Every row gives one point. Each copy is the shape, with its points in the same order, turned, moved and blurred by noise. Some copies are also mirrored. Which?

Shape (9 x 3):
[[-21 -18 -13]
 [  0 -23  -4]
 [  2  29   7]
 [-14  -5 -16]
 [  7 -31  16]
 [-24 -30  -9]
 [-14   4  31]
 [ 16  37   0]
 [  0 -49 -28]]
Copy 1, 9 rows:
[[ -3 -34 -18]
 [  9 -30  -3]
 [ -2  25 -17]
 [ -6 -17 -25]
 [  5 -26  19]
 [-10 -42 -12]
 [-22   6  12]
 [ 13  31 -17]
 [ 24 -60 -14]]
Copy 1 is: only turned
Copy 2, 9 rows:
[[  5 -19  24]
 [ -2 -14   1]
 [ 13  33  17]
 [ 13 -11  20]
 [-20  -7  -9]
 [-10 -29  21]
 [-21  22  19]
 [ 26  43   6]
 [  7 -48  -6]]
Copy 2 is: mirrored
Copy 3 (9 x 3):
[[-41   3 -15]
 [-24   6   4]
 [  7 -11 -30]
 [-26   6 -20]
 [-22 -12  25]
 [-51  -1  -2]
 [ -9 -38  -8]
 [ 25  -8 -33]
 [-46  34  17]]
Copy 3 is: mirrored
Copy 4:
[[-17 -15 -13]
 [  4 -21 -12]
 [  8  16  25]
 [-13  -3  -8]
 [ 16 -38  -1]
 [-21 -27 -15]
 [ -3 -21  33]
 [ 20  28  22]
 [  0 -28 -45]]
Copy 4 is: only turned

Shape, 10 rows:
[[-29  13  27  13]
 [-28 -31 -21 -39]
 [-32  19 -20 -14]
 [  7  11   0  19]
 [-29 -15 -21  19]
 [  3   6 -19  21]
 [-28  17 -21   7]
 [-16  19   1  20]
 [ 59   6  -7  26]
 [-24  16   8  12]]
Copy 1, 10 rows:
[[ 13 -46  18 -15]
 [-35  14 -20 -36]
 [ 21 -11 -23 -36]
 [ 21 -11   5  10]
 [ -7 -25 -29   4]
 [ 22  -5  -9  15]
 [ 23 -19 -26 -12]
 [ 27 -25  -2   0]
 [ 32  26  22  44]
 [ 19 -29  -1 -13]]
Copy 1 is: mirrored
Copy 2 (10 x 4):
[[-32 -23  29  21]
 [ 35 -60  17 -24]
 [-17 -43   8 -24]
 [-15   2   4   5]
 [  2 -38 -14  12]
 [ -5  -6 -17   1]
 [-26 -38  -7  -7]
 [-26 -16   3   7]
 [ 16  50 -12   6]
 [-25 -22  13   7]]
Copy 2 is: only turned

Shape, 9 rows:
[[ -3 -12 -25  -9  16  16]
 [ 33 -12  -1  34 -13 -26]
 [-21  19 -18   3  47   4]
 [  6  -1  13  24   2  20]
 [ -5  18   9 -15  15 -60]
 [-36  23  13  15   8  11]
 [ -2 -28  -8  46  -8  23]
 [  3 -26  40  -3  12   6]
 [ 20  30  -2  39 -19   7]]
Copy 1:
[[-13  -5  15   8   6  41]
 [  3   2  -2  32  12 -38]
 [  5  -6   7 -22  40  38]
 [ 10 -36  -7   5   7  -1]
 [  9  38  13 -43  22 -21]
 [  8 -19 -28 -27  17  16]
 [-25 -32 -18  34  17   5]
 [ -9 -41  17 -17 -11 -15]
 [ 37 -10 -35  25  17  -8]]
Copy 1 is: mirrored
Copy 2:
[[-33  -1  -1   2  33  11]
 [ 37 -22 -18 -10  25 -21]
 [-18  22  23  36  18  11]
 [ 11 -31  15  11  27   9]
 [ 23  40  18 -16 -23 -18]
 [  1 -17  38  31  -2  10]
 [ -1 -46  -2  16  43 -23]
 [  8 -22  44 -29  32   5]
 [ 40 -37 -18  28   8  14]]
Copy 2 is: only turned
